Each row is a point. The last column is the point's height on a tilted bowl or saddle (a function of degree 2), plus a little noise. Along how many of its main directions does it bend up, bend down or stay straight?

Points, 12 rows:
[[-49  27 -28]
 [-15 -12  -9]
 [ 20 -46 -31]
 [ 34 -80 -68]
 [-18   9 -13]
 [ 27 -35 -32]
 [ 33 -42 -39]
 [ 39 -34 -41]
 [-20  42 -35]
 [ 13  47 -49]
 [-56  -7 -18]
 [-25  -5  -9]]
Directions: 0 up, 2 down, 0 straight

Points (16 x 4):
[[-27 -39 -21  21]
 [ 51  16 -43  41]
 [-29 -31 -27  32]
 [ 19   7  34  -4]
 [-20 -49  60 -26]
 [ 76  10 -26  49]
 [-47  43 -14  37]
 [-58  14  -5  45]
 [ -2  23 -10   8]
 [-24 -49 -20  13]
 [ 34 -43 -66  89]
 [-15  27   9   1]
 [ 45 -38   1  24]
 [ -1  11 -35  32]
 [-37  74 -15   7]
 [ 25 -46 -12  17]]
Directions: 2 up, 1 down, 0 straight

Points (21 x 5):
[[  6 -10 -46 -16   8]
 [  7 -43 -34  67  74]
 [-23 -27  -3   9  -8]
 [-51  11 -18   3   7]
 [ 25  -6 -51 -31  26]
 [ 36  68 -21 -18  63]
 [-10 -25  27   6  -3]
 [-19 -33 -27   4   1]
 [ -4  -7  29 -58  39]
 [ 30 -95   4  19  95]
 [ 15 -45  -9 -38  21]
 [ -6  43 -31  -2  12]
 [ 21  20  28   6  10]
 [ 40 -15   8 -15   6]
 [ -5 -37 -29  51  37]
 [ 17 -39 -11  24   7]
 [-34   3  34 -39  35]
 [-14 -22 -25 -13  -7]
 [-43 -38  32  -7  31]
 [ 19  29  -5  40  21]
 [-34  19  29  10  15]]
Directions: 4 up, 0 down, 0 straight

Points:
[[ 24 -25  18 -13 -78  -4  34]
 [-11 -42  10 -54  -5  -5  16]
 [-21  -1 -40 -13 -47   3  18]
 [-26  22  -8 -78  49  10   6]
 [-29  -1  26  23  -7  -5  19]
 [-25  53 -50 -26  11  17  21]
 [ -8 -26   5  -3 -10 -48  16]
 [ 60  23   1 -35  72  -6   9]
 [-11 -61 -15  44  14 -45  60]
 [ 16  61 -21 -39 -31 -28  36]
 [-16  71 -14  -6 -55  -6  66]
 [ 72  24 -41 -26  26 -26   3]
 [ 27  -4 -13 -18  -7 -73  17]
 [  6 -72  23  -5   6 -24  38]
 [-30 -11 -42  14   9  28  20]
 [ -2  71  80  -7  -6   5  62]
 [ 19  46  34  -7 -44  20  43]
 [  7 -77  -7  34  46 -15  62]
 [ 30  12 -25  38   9  21  18]
 [  2  -9  53 -48 -11 -12  31]
 [ 27   7  -8 -10  23  34  -5]
 [  9 -12  52 -25 -16 -21  29]
 [ 28 -11 -14   5  32 -25   0]
 [-19  63  29  58 -52   2  95]
 [-51   6 -31  -8  24 -39  12]
 [  5  64  46  11  14  -2  29]
 [-30 -95  27 -15  31  -6  71]
 [ -8 -38   1  20 -41 -13  29]
 [ 55 -60  -4 -29 -41  49  30]
 [ 11 -14 -21 -21   3  -2 -12]
 [ 17   0  -7 -67  77  29   9]
 [-46  17 -32 -71   6  15  23]
 [  0  -9 -25  10  -4  14   0]
 [ 27 -20 -27  -4 -29  58  13]
 [ 16 -16  37  -9   4   8   9]
 [ 33  34 -28   6 -47  12  19]
 [-18 -15  46 -10  29 -47  17]
 [-27  19  41  24  21  41  15]
 [ 29 -39  43  -3  11  -1  25]
 [-19  79 -12  28  14  -1  44]
 [ 32  39 -27 -42  17  27   1]
 [-16 -25  26   2  -6 -44  23]
 [-18  -6 -80 -28 -21  15  17]
 [-42 -18   2 -39  52 -39   2]
 [-27 -19  -4 -61 -10   8  15]]
Directions: 5 up, 0 down, 1 straight

Points:
[[ 12 -13 -27  20 -64 -17 -25]
 [ 62   2  11   8 -41   9 -19]
 [ 11  49  10 -21  13  28 -20]
 [  4 -17  29 -52 -20 -16 -21]
 [  3   6  -3 -31  44  -9  10]
 [ 41 -43  30 -42 -38  18 -51]
 [ 14  28   3  12  -1  -8  -1]
 [-11 -10 -47   9  12   6 -16]
 [ 25  33  -4   4  21 -39  -2]
 [ -4  16  25  10 -15  -6 -22]
 [ 23 -54   8  -5   3  -4 -12]
 [ 27  10  11   4  -2 -18   0]
 [ 23 -44  -4 -46  27  50 -74]
 [ -9 -14 -52  30  12  16 -28]
 [ 17  22  27 -32 -13 -46 -26]
 [ 21  34   8   2  -6  13  -9]
 [-13 -52  39  18  -2  15 -53]
 [  8  -9   6  56 -24  16 -31]
 [-19  -6  -2   1   0  56 -59]
 [ -1 -47 -46  29   1  50 -77]
 [ -1  19  -1 -14 -68  14 -55]
 [  7   3   6  -9   2 -15   3]
 [-46  -3 -61  -6 -16  -3 -56]
 [ -9  51  55  -1  -1  -3 -53]
 [ 11  53  39  13 -24  34 -65]
 [ 14  11  -2  24 -14 -22  -5]
 [-35  12  -4  -4 -24  10 -33]
 [-37  42  24  50  81   0   2]
 [ -6 -14 -36 -13  -6 -20  -8]
 [-16  14  -5 -39   0 -13  -7]
 [-44  19 -53 -40  15 -24 -33]
 [ 38 -21 -19  -2   5   7  -1]
 [-58 -38  17 -26  16 -25 -18]
 [  6  11 -55  33  42  62 -39]
 [ 45  -7 -95  40  -2 -42 -56]
 [  7  13   0  -5  14  -2   7]
 [ -5  15   2  -6   9 -42  -3]
 [-47 -18 -41 -17   8  -6 -35]
 [ 15 -25 -28  17  17   8  -8]
 [ 19  -6  14 -22 -37 -14 -17]
 [ -5  -8 -28   7 -42  51 -60]
 [ 45 -27  37  18  -1 -18 -23]]
Directions: 0 up, 4 down, 2 straight

Points:
[[ -1 -11  13 -66  28 -10  54  -2  49]
 [ 14 -10 -16   0  17  19  10  35  10]
 [-19  76  -9 -65  -1 -11  14  23  83]
 [ 15   1  44 -83  33  47  48 -40  53]
 [-25  -6 -24  12 -10 -29  21 -39  -2]
 [ 14   4 -36  15  22 -24 -44 -33  13]
 [ 40   7  33   8  32 -23 -20  -9   7]
 [ 47  43  16  40 -79   9 -24   3  51]
 [ 26  11   6  21   4  10  26 -33  -4]
 [ 46 -46   0   5 -34  25  -4 -15   4]
 [-28   9   9 -23  -1 -25  56  28   9]
 [-21  25 -31  26 -58 -10 -21  -9  19]
 [-47  11 -10  37  26  -1   5  22  -4]
 [-17 -24  63 -13  38  -7  28  16  30]
 [  3  19   0 -13 -39 -32  -3  -4  15]
 [-13   3 -11  21   0  53  35  26   5]
 [-19 -26 -10 -26 -23 -13 -29 -13  15]
 [ -6  19 -18  32  -8 -33  33  27  -5]
 [ -5  11  10 -45  24   8  32   5  25]
 [-17  13  -3   2 -28 -20  -5   8   3]
 [ -6  44  36 -11 -10  20  29  13  27]
 [-11  11  30  21 -40   7  73  12  25]
 [ 46  32 -29  33 -19 -21  55  30  20]
 [  7  32  20  43  50 -20  30 -16  38]
 [-25  -6  32 -12  33  26  -4 -13  -3]
 [-12  48 -28  -5 -22  34  21  68  34]
 [-34 -23  44  23  20 -50 -11  16  43]
 [ -7  49 -27  49 -29 -48  24  21  10]
 [-37  13  12  -1 -27  48 -22 -55   5]
 [-21 -20   7 -42 -26 -79  17  40  63]
 [ -4   4  75 -64  12  17   6 -40   6]
 [-22  67 -12 -30  63  12 -35  12  95]
 [-23 -23 -31  18  -1  14  28  20 -19]
 [-11  -7   6 -40  68   1  45  -9  47]
 [ 72 -64   1   5  18 -14   5  40  49]
 [ 22  15  -1 -38  14  16  59 -10  34]
 [-27 -36  10   5  20  39 -15   1  -7]
 [-13  19  -6 -50 -27  22  29  41  29]
 [-18 -14  25  53 -12 -66 -17  32  53]
 [ 40 -23   5  12  37  22  37  32  32]
 [-12  13  10  23  54 -27  25 -29  27]
 [ -7 -14 -21 -12 -15   3 -24 -34   3]
 [ 34 -19 -30 -22  21  26  28   8  24]
 [ 22  24  65 -14   3  48  18   8  23]
 [ 42   7  30  -3  40  42  35  13  40]
 [-68 -16 -18  -5 -38  -2 -50 -47  42]
 [ -1  26 -28   1  48 -36  85 -18  35]
 [ 37   0 -15  -9  -1 -38  41 -36  10]
 [ 16  -2  -2 -19 -27  13  42   2   9]
 [  1 -65  41 -66 -26  17   5  44  54]
 [ -9 -13 -16  -6  13  27   8 -29  -5]
 [-25  49  22  33  -1   4  -7  -7  22]
 [ 39  -2  24  -4   5 -17 -10 -35 -14]
 [  0 -27  31  15  17 -11   2  73  41]
 [ 23 -64 -14 -23 -10   5  26  20  27]
 [-31  -8  25   7 -15   1 -20  11   0]
 [-14   5 -31 -37 -49 -15  27 -48  28]
 [ 17  48   6 -20  78 -28  -3   9  87]
 [ -3  53  19   8  -6  21   1  36  39]
 [ 13 -66   2 -20   4 -40   8  43  47]
 [ 21 -44  40  43  -5  -9 -34  41  36]
 [  4   1 -95  36  13  24 -21   3  23]
 [-26 -46 -46   4   9  11 -20  61  11]
 [  0  81 -21 -34  23  26  22   0  75]
 [-23  47 -16  -7  13 -17 -14  13  25]
 [ 11 -31 -31  11   7  -1  29   5  -5]
 [ 10  17 -46  43  -4  -7 -26 -16   4]
 [-45  -7  -3 -10  19  -5  15  19  -9]
 [ -3  50  -7  54  19 -21 -23  26  37]
 [-17 -43 -13  -3  13 -49  32  65  19]
 [-18 -22   1 -43  -7 -84 -19  36  82]
 [-11 -16 -33 -78 -19  10  53 -10  44]
 [-12  34  14  29   6  -9  46 -47  18]
 [ -5 -68  76   3  14 -20 -32   8  31]
 [  8 -39  18  35  -4 -14 -64 -24   6]]
Directions: 6 up, 1 down, 1 straight

Points (75 x 9):
[[ -6 -27  -3  62  34 -16 -28 -16  20]
 [ -7 -47  39 -30   3   9  16  16   9]
 [-36  24 -14 -32  34 -34 -35  11  25]
 [ -4  17   9 -11  30  13  19  31 -14]
 [ 50 -13 -28 -23 -50 -30 -37  16  29]
 [-20 -24 -28  19  10  -3   4  95   0]
 [ -5   8 -16  29 -27  -3  17 -21   5]
 [-31 -35  21 -27  28 -23 -28  13  14]
 [  5  50  20  21  -8 -25 -33  -2  18]
 [  9   3  12  66  31 -51 -24  70  15]
 [  7  15  16   0  30 -31  13  23  -2]
 [ -9 -77  26 -36 -35 -20   1   0  34]
 [-14   9 -12 -16  15 -10 -14 -20   8]
 [  8   2   2  16   5 -14  16   1  -1]
 [ 20  30 -19 -18   5 -41   2  35   5]
 [ 50 -40  35 -24  -1 -12  37  47   7]
 [ 29   1 -35 -47  11   6 -15 -44   4]
 [ 20  -6  50  49  26  54   1  -5  11]
 [-31 -44  25 -15   6  54  -2  36   8]
 [ 10   5  24  12  15 -10 -13  -1  -1]
 [-27   9  43  13 -12  -4 -20 -49  20]
 [-54 -65  -1  19  -2   2  10  42  32]
 [ -2  -9 -24   8   1  -8  34   3   0]
 [-50  29   3  41 -16 -37  58  38  22]
 [ 21 -22  -2 -13  -2 -46   0   2  14]
 [-32  22   0  35  30  29  86 -15  24]
 [ 26 -11 -29  63   5  14   8 -19   4]
 [ -9  15  19 -31 -75  26  16  23  18]
 [-23  48 -17 -51 -18 -13 -25 -50  50]
 [ 51 -17 -43  -9 -46 -28 -78 -10  50]
 [  5  26  19   7 -41  14  58  37   6]
 [ -6  64  -8   2 -25  24 -29 -30  18]
 [  6 -15   3  62   5 -52  -2  43  25]
 [ -6 -30  59 -19 -28  37   4   0  14]
 [-25 -73  20  35  19 -11  -5 -10  20]
 [-68 -30  -1  -3   3  -3 -19 -50  30]
 [-38  28  -7   4  19 -29  30   4  16]
 [-15  -1  11 -45 -32 -34  56  45  37]
 [-12   3 -26  21   6 -58 -41  -9  41]
 [ 17  17  19   4 -20  22 -15  10  -3]
 [  5  -6  -6 -28  41   5   0 -63   2]
 [-38  14   5  13  -6 -36  -2  10  16]
 [-37 -24  22   2  19   2  19 -28  13]
 [-22  14  16 -76 -22   0  -9   9  27]
 [  6 -43  26   6 -62  35   3  -6  16]
 [-16  -1 -42  10  48 -22  -4   1  12]
 [-57 -10 -35 -77   4  23  24  23  41]
 [-18 -21 -54  24 -45  13 -35  21  13]
 [ -2 -66 -17  -3 -10 -24  -1 -11  17]
 [ 33 -21  32 -72 -19  15 -25 -25  16]
 [-33  37 -58 -22  42  -1   7 -28  26]
 [ 46   8  -9 -46  13 -48  -5 -42  21]
 [ 28   8  37 -18 -19  17 -50  -4  11]
 [-51 -38 -15 -27 -17   9  14   0  25]
 [  5  26   0 -12  36  12  -5   1  -8]
 [-95  81  50 -16  19 -41  41 -36  95]
 [-40  -8   3  30  -1 -21  13   8  14]
 [ 14 -22  37  -1 -17  36   7 -12   2]
 [  6  13 -17 -22 -63  39 -43  -4  15]
 [ 13 -42   6   4  34  28 -46 -22  -1]
 [-50 -14  15 -29 -30 -20  66 -20  56]
 [-33   0   3  23  42  47  24  28  -2]
 [-24  29  37 -47 -41  61 -11   5  18]
 [ 47 -48  -2  41   9 -71 -45  24  48]
 [ 23  -8 -20 -12 -20 -37  18  53   7]
 [  6   3  -5  47   0  36 -27  -7   2]
 [ 47  -9 -20 -33  -2  22  -8  19 -10]
 [ 14  25 -24  -4 -32  11 -35  -9   8]
 [-12  25 -40 -39  13 -27  32  48   4]
 [-29  18 -55 -52  73  12 -11  37  15]
 [ 12  48   9  43 -42 -21 -21  39   4]
 [ -4  26 -31 -47  -7  48  -5 -11   9]
 [-17  24  -2  22  24  17  19  52 -21]
 [-33   6   6  33 -32 -80 -44   7  60]
 [ 17 -33  14 -30  14  36  11  -3  -6]]
Directions: 5 up, 1 down, 2 straight

Points:
[[ -7  48  43  17 -34  39 -57  -3  -5]
 [  6  13  61   9  -2 -22  -1   1   9]
 [-19 -31   6  45  59  15  22  27  19]
 [-19 -16 -19 -40 -16 -26 -13  16  19]
 [ 19  26  42 -47  16 -13  43  -6  18]
 [-14  13 -58  -5  38  42 -42 -25 -55]
 [  8  16  20  10  19  70 -18  21  16]
 [  6  21  12   4 -47   5 -11   2 -15]
 [ -9  30   9  22  -1   4   9 -31 -27]
 [-28 -45  15  42 -49  56 -18  -2 -42]
 [-53  24  42 -11  13 -28 -20  29  37]
 [-32   1  13  16  10   6 -32  -4  -4]
 [ 48 -17 -45  21 -33 -22  -9 -12  50]
 [ 42  19 -16  17  43  33  16  -7 -12]
 [ -2  22  21  18  45  -4 -45  22  37]
 [-14  15 -70  28  -1   1 -39 -13 -41]
 [-55  61  -1  34 -11   5   1   1 -18]
 [-45  52  39 -10 -25  16  -3 -57 -74]
 [-16   5 -15   4  19 -37 -35   5  11]
 [  9   1  24  41 -30 -26 -45 -70  -5]
 [-12 -48 -12 -21   5   2  55  -4  30]
 [ -7 -14  -4   2  37 -38   6  74  86]
 [  7  -9  55  35  40 -45 -65  13  48]
 [-16  37  27 -14  15  49  85  52   7]
 [ 60   6 -29   2  23  19  -6  48  15]
 [ -1  -1  -7   9  25 -19  27 -16  16]
 [-34 -58 -19   0 -15 -33  13  29  74]
 [  9  19 -10  64   1   2   6  44  15]
 [ -7  24   1  -6  39 -27  11 -35  15]
 [-15 -66  15 -23  62 -37  46 -19  67]
 [ -7  75 -34  -1 -16 -21  28  26  -4]
 [ 13 -13 -16 -21   2  42 -35  31  20]
 [-23 -14  11  89  20  27   0 -51 -89]
 [ 12 -42  17  28   5  11 -43   9  12]
 [ 50  55  59 -14  61   5  -7 -12  74]
 [-28 -16  -2  34 -39   8   0 -46 -43]
 [ 38 -29 -54  40 -36 -19  22  22  60]
 [  3 -14  10  -8   9  39 -63   3  17]
 [  5  28  38 -31 -13 -43 -22  11  21]
 [  4  -3  43  90  61 -19  61   0   1]
 [-78  22  -1  15  24  67  59  11 -21]
 [-12  19  40   2  25  17  23 -58 -29]
 [ 12 -25 -53  15  -3 -18 -28 -48  17]
 [-17  45 -26  10  40  38 -31  37  19]
 [ 28 -25  -6   6 -23  21  -1  50  36]
 [ 25  38 -15  13  -2  95  16   2 -31]
 [ -7  20  24 -23   7 -47  18 -57  24]
 [-74 -53  20  -8  14 -20 -34 -27   3]
 [ 18  -9 -20  36   9 -16  -9 -43   0]
 [  7  40 -12  69 -12  13  31  33  -8]
 [-29  55   4  -6  28 -10  11  22  27]
 [-23 -54  38  58  52  -3   3   6  -1]
 [ 37 -21  30   8  -4  46  24 -11 -23]
 [-27 -11   1  -5 -15 -56  -3  28  49]
 [ 11 -15 -63  -5 -40  38 -18 -51   5]
 [ 13   4 -17 -19 -31 -35   4  -1  30]
 [ 17  49  62 -19  29 -23 -30 -52  43]
 [ -5  13   0  24   0 -35 -26  -9   9]
 [ 21  12  16 -11  15   7 -30  18  23]
 [ 39  -9  33 -16 -16  11  24   1  11]]
Directions: 3 up, 2 down, 3 straight

Points, 60 rows:
[[ 22  10  -6  15  27  10  25  31  16]
 [-49  11  29   5 -25  10  -4 -42  37]
 [-24  19   0 -15 -20 -20  25 -17  15]
 [ -4  11 -33  -3 -26  24  12 -33  29]
 [-42  35 -42 -48 -24 -33   8  -3   5]
 [-32  26  37 -19 -26  27  18  33  -4]
 [-10  60  25  24  20 -27   8  19   5]
 [ 66 -33 -11 -15  15   7 -13   7  28]
 [  3 -61 -95  -7 -46  29  -5 -54  73]
 [ 29  60   7 -35 -71 -29 -21  -6   1]
 [ 15 -30   2 -54  -6  35   6  -1  12]
 [ 36  -6  27   5  41 -15  -1 -31  32]
 [ 19  25  -2  -6  21  13  11  16   9]
 [ -5  43  21   5  29 -29 -14  26 -12]
 [  8   0 -40  -1 -24   2 -46  -5  18]
 [-29  38  -4  10 -21  11   3 -11  16]
 [-15  12 -29   5  24  11 -27 -33  22]
 [-60  -5 -30 -19  -1   4   7 -13  33]
 [ 17  21 -11  36   1   0 -27  17  13]
 [ 24   1  -6  15   5  -8  63 -22  46]
 [ 15  10  27 -29   9 -42  36   1   1]
 [ 27  28  18 -59  20   0 -36 -45  16]
 [ 34  11 -24  -6  -6  17  27  35  13]
 [ -9  22  19 -43  38  47  -2 -20  26]
 [ 10  72  19  13  32 -18  29  20  21]
 [  2  -3  31   3   2  28   6  30   0]
 [-22  12 -23  12   9  -6 -13  -3  13]
 [-34 -43 -54  40 -48 -21 -57 -12  76]
 [-20 -11 -15 -29  -8 -58   8 -14  20]
 [-20  17  -6  16  27 -56 -53  44  -8]
 [ 27 -44 -45 -15   6 -13   6  -5  29]
 [ -2 -41  -5  23  56   4  24  45  23]
 [-58 -19 -37 -23   2  15 -12  -7  30]
 [-14 -11  21  -9  29   9 -25  -4   4]
 [-22 -27 -34  33  36 -10 -17   3  34]
 [  8 -37 -46  31 -73 -24  17   3  59]
 [ 17  -5   9   5 -57 -25  -8 -21  25]
 [-31 -10 -46   9  10  20 -51 -41  31]
 [ 69 -14  17  26 -34  14 -26 -25  52]
 [ 43 -19  17  41  25  28   2 -29  51]
 [-84 -43  33   4 -13  28   8   0  55]
 [ -9 -30   7 -29 -26  -3 -56 -12  21]
 [-14  30  15  -5  -6   4  -7   5  -1]
 [ 19  43  11 -27   5   7  87 -53  72]
 [ -2   5  33  17  15  20  49  19  22]
 [-23   0  18 -50 -23 -24  26  26  -9]
 [-70  -1 -31  29 -29  55 -11 -30  52]
 [-24 -18  65 -18 -15  28 -56  54 -15]
 [ -7  32 -24  24 -13 -15 -11 -12  14]
 [ -2 -38 -20 -34   7  72  -6 -59  49]
 [  3 -26 -12  24  10 -33  14  88  16]
 [-28 -41  13  17 -58  24 -25 -51  61]
 [ 19 -13  27  15 -45  67  15   1  27]
 [-29 -18  55 -12  -5 -33  40  53  -5]
 [ 50  -3 -18   5   3  30  -8 -28  37]
 [ 22  20  20  14  25 -23  30   5  17]
 [-36   4  17  16  -3  -5  -6 -21  25]
 [ 41 -10 -50 -18  26  21 -18  33  20]
 [-58   0 -43  38 -10  27 -10 -43  57]
 [-46 -65  33  60 -27   3  16 -29  95]]
Directions: 4 up, 0 down, 4 straight
